Each row of a before or after table is a point. The points were changed in one or more steps. Then noise was added and the rows were shuffled. The steps act on columns, c1 being the first. What was done? A step turns or swaps two columns, mirrors them in a line or flattens them onto one, adds a multiple of one to another, or multiplies or shifts one. Angles are multiples of 10 degrees, from the lower column toward the higher: turns from -170 to 170, lines from 10 to 170 but not 90. Use the fewest steps. Two steps may share a column if one is a turn and the other turns, adds or multiplies; they go together, in the order done. Otherwise the lowest column goes first.
In the rows, zero is written as 128.

Before (14 x 2):
[[195 138]
 [ 95 103]
 [104 147]
 [ 82 163]
 [180  88]
 [190 137]
 [128 107]
 [126 161]
 [133  79]
 [103 104]
 [207 132]
 [160 120]
 [132 145]
 [112  79]]
After (14 x 2):
[[131 147]
 [128 111]
 [127  80]
 [129 135]
 [129 102]
 [128 160]
 [128  80]
 [130 143]
 [126 140]
 [131 121]
 [127  87]
 [128 106]
 [128 133]
 [129 161]]
Steps: multiply c1 by 0

Before (9 x 6):
[[113 155 153 175 130 111]
 [ 83 126 108 124 170 122]
 [168 119 131 174 173 111]
 [148 100 141 169 180  90]
 [129 128  67  98 168  85]
 [107 154 149 106 126 147]
 [113 135 113 124 108 132]
 [ 96 150 105 126 130 149]
 [ 79 114 137 114 128 145]]
After (9 x 6):
[[ 61 119 137 113 128 145]
 [ 69 126 106 124 183 122]
 [154 108 141 169 196  91]
 [109 145 153 174 131 113]
 [101 150 149 105 126 146]
 [ 88 144 105 127 129 150]
 [129 127  68  98 181  87]
 [107 132 112 123 102 133]
 [178 121 129 174 187 111]]
Steps: multiply c1 by 1.3; multiply c2 by 0.7; multiply c5 by 1.3

Before (13 x 11):
[[123 146 123 139 113 133 137 110 162 116 102]
 [ 87 107 178 120 132 124 144 146 156 105 175]
 [ 75 106 176  70 163 100 109 181 182 126 152]
 [123 114 106 115  89 132 134 121 119  73 105]
 [ 85 135 150 116 101 117 137 193 162 134 145]
 [109 128 126  71  91 189 143 132 123  94 116]
 [106 160 151  93  98 151 130 139  79  79 101]
 [104 113 125 131  69 120 113  97 132 140 112]
 [103 168 111  62 114 147 142 137  92  92 154]
 [ 91 110  99 146 104 137 158 113 110 140  79]
 [122 119 111 163 103 164 108 100 119 138  97]
 [143 108 141 142  91 129 152  81 141 154  86]
 [122  98 159 105 141 104 126 195 154 141 162]]
After (13 x 11):
[[102 111  97 151 104  80 160 117 111 140 141]
 [ 99 134 150 114 100 145 137 196 163 133 114]
 [100 110 180 119 137 176 146 146 155 108 127]
 [137 106 139 143  93  90 153  81 142 157 126]
 [126 113 107 112  92 106 135 117 120  74 130]
 [115 125 128  54  92 115 146 129 124  94 187]
 [108 112 124 130  72 110 114  97 132 144 122]
 [115 160 153  80  97  97 132 137  81  80 153]
 [110 169 111  43 115 152 139 135  92  94 145]
 [121  99 161  96 142 164 127 194 155 143 104]
 [126 145 120 143 114 106 136 110 160 114 133]
 [123 120 111 172 104  94 106  99 122 139 165]
 [ 89 104 178  52 166 152 108 182 180 127  99]]
Steps: multiply c1 by 0.7; multiply c4 by 1.3; swap c6 and c11

Before (8 x 18):
[[115 154 161 133 148 148 167 131 131 112 150 127 135 101 111 128  79  91]
 [171 132 106 131 102 156  86 104 129 226 115 138 113 160 133 116 200 147]
 [125 150 140 117 116 110 136 126 159 120 108 149 137  99 101 125 201 119]
 [ 46 150 142 112 125  97 117 114 140 121 119 129 129 136 150 122 141  82]
 [171 138 114 117 104 144 141 118 123 176 118 140 135  94 151 124 154 143]
 [123 163 155 126 153 145  34 161 125 125 112 226 134 135 135 125 186 127]
 [134 144 140 153 124 161 145 125 124 105 138 121 137 112 132 121 112 143]
 [173 140 148 100 106 161 168 155 187 110  97 162  92 208 126 117 122 144]]
After (8 x 18):
[[ 84 132 109 133 101 159  86 105 126 225 117 138 102 106 136 117 203 113]
 [220 147 143 113 126  98 117 113 143 120 120 127 129 128 151 123 143 149]
 [135 165 155 127 152 142  33 161 125 123 113 222 134  96 134 123 178 129]
 [ 83 142 147 101 107 160 170 155 186 109  97 159  73 192 127 118 174 112]
 [162 154 161 135 150 151 166 133 129 111 150 126 138 140 111 127  72 108]
 [116 142 143 152 123 161 147 124 122 107 141 123 141 127 132 122 107 132]
 [133 151 141 117 115 107 136 125 157 122 109 146 145  58 103 125 166 121]
 [ 83 136 114 119 105 143 140 117 126 177 117 140 138  85 151 123 126 113]]
Steps: mirror c1 and c18 in the line at 110 degrees; multiply c13 by 1.6; turn c14 and c17 by 40 degrees

Before (13 x 32):
[[117 121 116 157 135 153 143 124 131 144 128 113 120 123 124 114 117 129
  128 123 119 131 130 156 123 127 125 131 108 144 125 133]
 [132 136 116 133 112 124 143 113 132 123 123 113 131 123 118 130 120 128
  133 133 122 130 124 128 125 125 132 139 123 124 113 125]
 [147 134 124 108 113 130 122 136  97 130 124 142 135 126 137 133 114 154
  129 133 131 130 123 118 156 141 141 128 128 126 135 148]
 [125 128 121 117 111 132 122 115 106 135 124 151 124 122 126 131 117 137
  122 130 123 127 163 151 136 124 127 113 126 141 131 137]
 [136 116 141 114 110 125 126 145 135 131 127 113 129 155 118 120 118 134
  125  78 130 123 130 117 123 132 131 120 127 128 131 133]
 [117 119 120 135 113 133 137 125 137 141 147 119 129 137 133 120 116 144
  134 116 119 110 141 134 149 125 121 130 126 138 126 121]
 [121 115 133 122 141 130 138 115 140 100 139 117 131 131 136 119 117 122
  126 130 127 128 127 119 120 123 146 129 135 133 132 127]
 [121 151 133 110 118 145 134 114 143 112 125 124 137 127 127 138 117 128
  123 132 104 120 116 155 132 142 128 118 118 150 122 138]
 [134 117 140 132 138 129 121 131 139 138 129 134 128 136 123 125 133 154
  113 133 121 126 123 116 119 137 155 117 122 124 124 145]
 [132 114 123 135 118 138 129 137 144 142 133 121 132 129 122 134 131 119
  131 106 129 131 121 115 126 168 134 119 123 134 100 128]
 [118 115 114 110 140 125 112 129 129 132 129 153 132 155 126 125 140 119
  126 129 132 131 140 116 121 124 123 132 120 129 135 137]
 [134 114 151 109 157 147 117 151 133 133 128 108 119 126 121 118 116 148
  133 136  72 121 117 131 121 143 122 117 126 124 130 120]
 [141 121 146 112 111 124 141 119 132 133 134 119 115 122 122 114 150 120
  103 134 133 128 134 128 249 123 140 117 131 127 124 144]]
After (13 x 32):
[[134 113  99 109 157 146 116 137 134 132 126 107 120 127 122 118 116 150
  134 136 121 120 116 131  72 144 123 116 126 125 130 135]
 [116 119  70 134 112 132 137 126 137 141 147 119 129 137 132 120 115 144
  135 115 149 109 141 134 119 124 121 129 125 138 126 136]
 [131 136  66 133 111 124 142 121 132 123 123 112 132 122 120 131 120 129
  132 133 124 130 126 128 122 126 133 139 123 124 112 131]
 [122 151  83 110 118 146 132 122 141 113 125 124 138 126 128 137 118 127
  123 130 133 120 115 156 105 142 129 119 118 151 122 120]
 [138 115  92 115 110 126 126 135 135 130 128 113 130 154 119 121 119 134
  125  77 124 123 131 117 130 132 132 121 127 128 131 123]
 [133 114  72 136 117 138 128 133 143 143 134 121 132 129 122 133 132 119
  131 106 126 131 120 114 129 169 134 119 124 135 100 129]
 [118 115  64 110 140 124 113 129 130 132 129 152 131 156 126 126 139 119
  125 129 122 131 140 117 133 124 124 132 120 130 136 119]
 [147 133  75 108 114 130 121 131  95 131 124 143 135 125 137 135 114 155
  130 133 155 131 122 119 132 140 142 128 129 125 135 107]
 [122 114  84 123 141 131 138 123 140 101 139 117 130 132 135 121 117 122
  127 130 121 128 128 120 127 124 146 129 135 133 133 131]
 [135 117  89 132 137 130 122 129 139 138 129 135 128 135 123 125 132 154
  114 132 120 125 124 116 121 136 155 117 124 125 124 111]
 [140 122  95 112 111 125 142 124 133 132 135 119 115 121 122 115 150 121
  103 134 249 128 132 128 133 122 139 117 132 126 124 112]
 [117 119  66 158 135 153 142 126 131 145 127 112 119 123 124 114 117 127
  128 122 122 132 129 156 118 127 125 130 109 144 125 122]
 [124 128  70 117 110 132 123 123 106 136 124 151 124 124 125 131 118 138
  122 129 136 126 164 151 123 123 127 112 125 141 130 117]]
Steps: shift c3 by -50; multiply c8 by 0.4; swap c21 and c25; multiply c32 by -1

Before (8 x 64):
[[112 120 140 146 125 120 132 123 178 137 108 147 115 119  99  89 128  96
  138  74 157 125  88 106  98 155 143  80 158 132 138  89 175  75 130  68
   92 134 139 132 101  97 114 100 119 138 135 154 124 109 177 103 101 146
  154 107 124 165 144 181 126 137 142 153]
 [138  87 136  69  90 144  96 136 119 129  99 141 118 122 138 165 104 176
   97 133 120 123  93 128 176 149  73 157 172 138 117 130 178 125 129 101
  170 141  83  90  77 151  93 152 131 157 128 164 123 184 182 153 106 111
  132 119 163 110 150 122 152 135  64 147]
 [145 166  65  80 128 181 175 154 177  82 110 172 169 142 117 148 146  92
  160 134 129 164  75 189 144 136 135 130 126  80  97 139  96  89 128 156
  169 106 114  79 114 108 106 109  85 114 133  97 182 147 124  88 171 141
  131  96 156 149  93 153 139 122 140 102]
 [125 113 112 121 100 110 129 172 131 137 142  96 142  73 167 130  92 182
  133 165 129 141 116 132 135 113 154 106 146 147 171 111 132 121 125 117
  120 153 130  71 154 162 163 170 109  76  83 116  98 103 169 132 139  89
  134 116 161 169 153 101  85 145 126 116]
 [127  84 104  83 169  91 111 104 127 115 111 134  93  60 123 154  90 102
   88  93 127 102 138 123 120  92  75  91 107  77 136 105 103  75 138  99
   98  89 177 158 133 157 139 136 113 100 115 147  95 105 143 157 100 138
  197 127 118 175 131 168  99 189 137 113]
 [107  75 157 139 136 154 177 140 125 117 173 118 176  83 131 102 130 166
   86 138 182  82 130  98 115 147 157 127 138  97 149 166 118 129 175 143
  163  71  80 134  97  90 159 147 104 118  98 143 103 142 106 166 121 118
  143  87 125  94 166 166 164 112  90  60]
 [107  90 155 130 133  83  87 130 125 140 169 155 119  95 128  80 133 141
  112 130 138  85 112 139 114 170 140 135  83 116 175 108 116 116 137  70
  129  98 164 151 124  94 118 107 128 158 118 136 164 117 152 156 104 122
  145 135 125 140  91 150 134 145 153 132]
 [180 112 115 142 153 116 168 126  99  99 144  96  97 125 150 142 140 110
  101 132 103 101  80 130 118 103 103 140 127  98 118 107 140 134 186 132
   93 138 108 148 140  74 159 100 148 117 128  77 118 129  98 105 110 123
  195 181 134 156 131 186 183 121 126 117]]
After (8 x 64):
[[127  83 104  82 170  92  99 104 126 117 109 135  73  59 123 155  91 103
   91  90 127 101 136 122 119  92  73  92 105  74 135 104 138  75 138 101
   98  88 113 160 132 156 138 136 113 100 116 146  95 103 115 156 101 140
  195 125 118 176 133 170  97 192 139 112]
 [108  75 157 139 135 156 134 138 124 117 173 118 186  80 128 102 129 165
   54 136 182  84 129  98 113 145 157 125 138  97 149 166  78 129 175 144
  164  71 156 133  98  91 157 147 105 119  97 144 104 141 132 164 122 117
  144  83 126  94  84 165 161 108  89  63]
 [183 112 114 145 154 117 154 126 100  99 145  96 135 124 152 139 140 108
   87 135 103 100  82 132 120 101 100 140 128  96 120 105  96 136 189 134
   92 139  91 147 138  74 159  99 147 118 129  75 119 131 154 106 111 124
  192 180 135 154 112 187 181 121 125 117]
 [139  86 134  70  92 144 164 137 116 130  99 142 167 121 136 165 105 179
  103 132 122 125  93 128 178 149  70 157 169 138 117 132 177 127 130 100
  169 142 102  92  75 152  95 152 132 156 131 163 123 184  70 153 107 112
  132 120 164 111 135 122 154 135  65 146]
 [125 112 112 120  99 110 131 171 132 139 142  98 131  71 166 129  90 183
  134 164 129 141 116 132 135 112 154 108 147 148 171 110 128 122 124 119
  120 152 144  70 156 162 162 168 110  77  81 116  97 104  80 132 139  88
  133 118 161 167 127 100  85 146 124 121]
 [108  90 156 130 134  81 102 133 123 137 171 155  91  97 128  80 134 145
  142 129 138  84 112 142 111 171 142 134  84 115 176 109 164 115 136  70
  129  97 130 152 124  94 118 108 128 159 116 136 166 118 126 157 105 124
  147 136 126 139 172 149 133 147 154 132]
 [144 166  66  78 128 180 114 156 177  82 110 174 156 142 116 151 147  91
  182 137 128 162  74 192 143 138 136 132 126  79  97 141  70  89 127 154
  168 106 162  79 117 109 106 109  86 111 137  96 184 147 148  88 172 143
  128  95 156 148 156 152 138 119 141 102]
 [111 120 140 149 124 122 176 121 177 135 109 146 114 121 101  90 127  96
  144  73 156 123  87 108  99 156 144  80 158 129 137  92 140  78 132  69
   89 134 119 131 100  95 113 103 121 140 136 154 125 109  77 103 103 145
  154 108 124 165 140 180 125 139 143 152]]
Steps: turn c7 and c33 by -70 degrees; turn c13 and c39 by 70 degrees; turn c51 and c59 by 150 degrees; add 0.7 times c59 to c19
